Each row of a before or after table is a point. One or more steps were done to the points. Then noise was added and the rows were shuffled. The steps act on how far a point lies along the listed directions, d1 being the first. Write out the steps. A step turns or swaps two directions, mirrors them in a line or flattens them onto one, adds a multiple of one to another, or multiplies one. Angles are multiples of 10 degrees, from the lower direction toward the higher: turns from -170 to 170, lines from 10 to 170 but not 90. Use the fewest steps. Two steps may share a direction if one is a turn and the other turns, adds or multiplies; they go together, in the order done. Otherwise the lowest direction goes first.

Directions:
(1): [ 2.9  4.8 -2.9]
(2): [ 5.5 -1.8  2.5]
Before (13 x 3):
[[ 2.0 -3.1  1.7]
 [ 6.3  2.2 -4.4]
 [-0.7  2.5 -3.0]
 [-3.1  3.2 -3.6]
 [ 2.1  6.4 -5.8]
 [-0.6 -4.3  3.8]
 [10.5  1.0  3.7]
 [ 5.3  3.7 -0.7]
 [ 0.8 -0.3  0.0]
 [ 3.6 -1.4  2.3]
 [ 5.6  2.2  0.8]
 [-6.1 -2.5 -0.2]
 [ 1.0 -1.8 -1.0]]
After:
[[-3.9 -1.4 -1.0]
 [-0.8 -1.5 -1.6]
 [-5.1  1.8 -1.7]
 [ 5.5  1.4 -0.7]
 [-5.3 -7.3  6.6]
 [ 0.5  4.9 -4.2]
 [-0.5 -0.6  0.1]
 [ 7.6 -3.8  2.9]
 [ 2.6 -7.5  1.9]
 [ 4.1 -0.4 -0.1]
 [ 1.3 -4.5  4.3]
 [-1.0 -4.1  4.2]
 [-3.6 -2.2  1.2]]
Steps: turn d1 and d2 by 110 degrees

Directions:
(1): [ 1.1  6.3 -0.9 -6.1  1.2  0.2]
(2): [-6.1 -0.4 -3.1 -2.2 -5.2  0.2]
(3): [-0.7 -1.6  3.3 -1.9  0.0  7.9]
(4): [ 0.3  4.6  4.9  3.0 -4.9 -0.4]
Before, 11 rows:
[[-1.5  0.4 -4.7 -0.4  2.6 -6.4]
 [ 4.5 -0.7 -2.9  0.5  4.5 -1.5]
 [ 0.6 -8.3 -0.9  2.5  1.6  1.1]
 [-0.9 -0.9 -5.3 -0.6  0.6 -5.2]
 [ 8.9 -7.4  0.9 10.5  5.5 -2.9]
 [ 1.0 -1.2 -1.3  0.3  6.7 -2.5]
 [-2.8 -2.3  0.7  7.5 -4.3 -2.3]
 [ 3.6 -2.9 -0.8 -0.7  4.4  2.7]
 [-0.6  4.6  5.7  1.9 -5.2  2.0]
 [-1.4  0.3  1.0 -1.1  0.0  2.2]
 [-3.1 -2.4 -0.1 -3.7  1.9  1.1]]
After, 11 rows:
[[ -0.7  -7.6  -4.5   0.3   2.0  -1.7]
 [  3.1  -1.5  -1.8   4.5   0.0  -3.9]
 [  4.2  -2.9   2.8   3.5   2.6   1.4]
 [ -3.6  -3.3   2.2   1.0  -1.2   0.5]
 [  3.3  -1.4   4.8   4.8   4.6   0.8]
 [ -2.6   0.2   0.2  -1.0  -1.2   1.1]
 [ -1.1  -2.4  -2.6   3.9  -2.6  -3.8]
 [  1.9  -0.4  -3.8  -4.7   7.4   2.9]
 [  4.1  -5.0 -10.5   1.2   6.7  -9.8]
 [ -0.4   6.8  -1.3  -6.3  -0.3   1.3]
 [ -0.1  -2.0   1.0   5.0   2.3  -4.4]]
Steps: swap d1 and d4; swap d2 and d3

Directions:
(1): [ 1.3 -8.5  0.1 -2.5  2.1  1.0  1.9 -0.6  7.1  1.8  1.0]
(2): [ 6.2  6.4  2.7  0.2  2.4 -0.6  1.2 -1.3  3.8  4.6  3.6]
Before (12 x 11):
[[ -6.4   1.9  -3.9   2.6  -2.2  -0.3  -1.2   2.2 -11.5  -4.0   0.0]
 [ -3.5  -7.5  -1.7  -2.5   0.1   3.0  -2.5   2.1  -2.8  -4.6  -1.8]
 [  4.5   0.2   2.7  -0.6   1.3   1.2   0.5   0.1   5.7   2.5   3.1]
 [  2.5   8.4  -0.2   0.0   4.1   0.3   0.5   0.6   1.5   4.0   2.4]
 [  1.9  -7.1   0.5  -2.6   1.0   0.9  -0.5   0.4   1.4  -2.5  -2.4]
 [ -0.6   6.9  -1.8   1.5   0.0  -2.9  -0.6   3.2  -9.7  -1.7  -2.6]
 [ -3.1  -0.3  -2.4  -2.2   0.2  -0.3  -0.4   0.2   1.0   0.4   1.2]
 [  4.4  -4.8   0.1  -3.3   2.8   2.2   1.4  -2.6   6.4   3.4   1.9]
 [ -5.2   2.6  -4.4   1.7  -5.9   0.9  -1.5   0.4  -7.2  -4.7  -3.5]
 [ -6.1   3.9  -2.3   2.4  -3.7   1.6  -2.8  -1.1  -9.8  -4.7  -3.9]
 [  5.1  -8.7   1.1  -2.6   3.2   2.9   0.3   1.6   9.6   4.3   1.8]
 [  1.9  -2.1   1.2  -1.7   2.9   1.4   2.1  -0.5   9.5   3.3   2.9]]
After, 12 rows:
[[-6.8 -3.1 -5.1  0.6 -5.7  1.6 -0.7  0.1 -4.4 -5.6 -3.9]
 [-2.9  1.4 -2.9  1.1 -0.8 -2.7 -0.9  3.5 -9.8 -3.9 -4.1]
 [-3.1 -0.4 -2.6 -2.8  0.2 -0.4 -0.1  0.3  2.1  1.4  2.1]
 [ 5.3  4.0  2.9  0.5  0.7  0.8  0.0 -0.2  3.4  3.0  3.3]
 [-1.8 -9.6 -1.6 -3.7  1.6  3.4 -1.7  1.8  1.1 -2.8 -0.4]
 [-7.7 -2.6 -3.3  0.5 -3.8  2.5 -2.1 -0.7 -8.0 -5.5 -4.8]
 [ 4.2 -5.8  1.1 -2.9  1.8  0.9  0.1  0.2  3.5 -0.9 -1.2]
 [ 0.2 10.2 -1.2  1.4  3.4  0.4 -0.4  0.7 -1.7  2.3  1.4]
 [ 3.5  3.3  2.2 -1.3  3.4  1.2  2.5 -0.1  7.7  4.5  3.7]
 [ 6.0 -0.1  0.7 -2.9  2.9  1.2  1.2 -3.9  5.7  4.6  2.9]
 [-8.0 -4.4 -4.3  0.9 -1.6  0.6 -0.9  2.5 -9.3 -4.9 -0.7]
 [ 8.3 -2.0  3.0 -2.6  4.2  1.8  0.8  0.8  9.4  6.8  3.8]]
Steps: turn d1 and d2 by 30 degrees

Directions:
(1): [ 1.6 -5.7  4.7 -3.8  2.0 -1.7 -1.1 -1.6  3.0  4.2 -6.2  0.3 -2.5  2.2
  0.0 -0.2 -8.2  3.3]
(2): [ 2.8  3.0  2.3  0.0  3.1  7.4 -0.4 -7.8 -3.1 -3.0 -2.6  0.4  2.0 -3.0
  3.9  0.4  0.9  6.0]
(3): [ 0.3 -1.1 -1.7 -0.7  4.8 -2.6 -0.3  5.5 -7.5  6.0 -2.4  3.0  1.8  0.9
  6.7  1.2  3.5  1.8]
(4): [ 3.9 -2.9 -6.6  0.3  2.2  1.0 -1.1 -1.6  3.7  2.5 -5.0 -1.8 -0.5 -2.2
 -1.6 -8.6  5.3 -1.5]
(5): [ 3.2  4.6 -6.0 -3.2 -0.3 -1.4  2.3 -5.1 -1.2  5.7  5.6 -0.2  1.9  6.2
 -1.8 -1.0 -3.1  2.7]
Before (8 x 18):
[[-0.3 -1.5 -1.4  0.6 -1.4 -2.0 -2.1  3.4 -1.3  1.7 -0.5  1.1 -1.1 -1.2
   1.0  0.7  4.0 -1.0]
 [ 0.0  1.0 -2.6  0.7  0.0  1.1 -1.5 -0.9  2.5 -1.6 -0.3 -1.9 -0.9 -2.6
  -1.3 -1.5  0.6 -1.2]
 [-0.2  1.6 -0.8  1.1 -2.7 -0.2  0.4 -1.8  3.2 -2.9  2.2 -1.5 -1.0  0.3
  -4.6 -1.5 -3.2 -1.1]
 [-1.3 -1.8  0.4 -0.7 -0.5 -2.0 -0.1  3.5 -1.7  0.4  0.3  2.0 -0.7  0.8
  -0.8 -1.0  0.0 -2.0]
 [ 1.6 -5.0  1.5 -1.3 -2.9 -3.6  0.9 -1.6  9.6  2.4 -2.4 -0.6 -4.7  4.1
  -7.6 -1.2 -8.7 -2.1]
 [ 1.6 -3.0 -2.5 -4.4  2.0 -0.8  0.8 -1.0  0.2  7.8 -2.4 -0.5  0.9  4.1
   0.7 -4.0 -3.0  2.0]
 [ 1.2 -1.6 -5.9 -3.7  0.9 -5.2  0.9 -1.6  3.0  8.9  1.5 -1.2 -0.9  6.1
  -5.9 -3.2 -5.8  0.3]
 [ 1.6  4.2 -4.2 -3.6  0.7 -0.1 -0.7 -4.7 -3.2  4.4  3.4  1.7  2.4  5.1
   0.5  1.2  0.1  3.8]]
After (8 x 18):
[[ -1.1  -0.2   1.3  -0.8   0.5   0.3  -1.5  -1.2   2.8  -1.3  -1.2  -1.2
   -1.7  -1.7  -0.4   1.4  -3.8   0.7]
 [ -1.3   0.5  -0.8   1.0  -3.2  -1.8   0.6   0.2   4.2  -2.2   2.8  -1.2
   -1.5   0.8  -5.4  -1.5  -3.6  -2.4]
 [  0.0  -6.6  -8.8   1.3  -6.2  -9.9   1.0   7.4  13.4   4.8   1.3  -2.4
   -5.6   4.6 -13.0  -6.9  -0.8 -12.0]
 [ -2.7  -3.7  -1.2  -0.3  -2.3  -6.3   0.2   7.8   0.2   2.2   2.1   1.4
   -1.7   2.1  -3.1  -1.9   0.4  -5.6]
 [ -2.0  -3.7   0.6  -0.2  -2.6  -5.8  -1.8   6.8  -0.1   3.7   0.2   1.0
   -2.6   1.1  -0.4   2.7   0.3  -2.4]
 [ -1.4  -4.3 -10.6  -3.1  -2.4 -12.5   1.0   6.5   6.3  11.9   4.1  -2.1
   -2.7   8.2 -10.6  -5.0  -4.2  -7.5]
 [  2.8   5.6  -3.6  -3.3   2.0   3.1  -1.1  -7.7  -4.4   3.1   2.4   1.4
    3.4   3.3   2.5   0.8   1.1   6.2]
 [  1.6  -2.9  -5.1  -3.4   1.7  -1.7   1.0   0.5   1.0   8.3  -1.6  -0.9
    0.9   3.7  -0.5  -5.8  -0.3  -0.3]]
Steps: swap d1 and d4; multiply d2 by 3
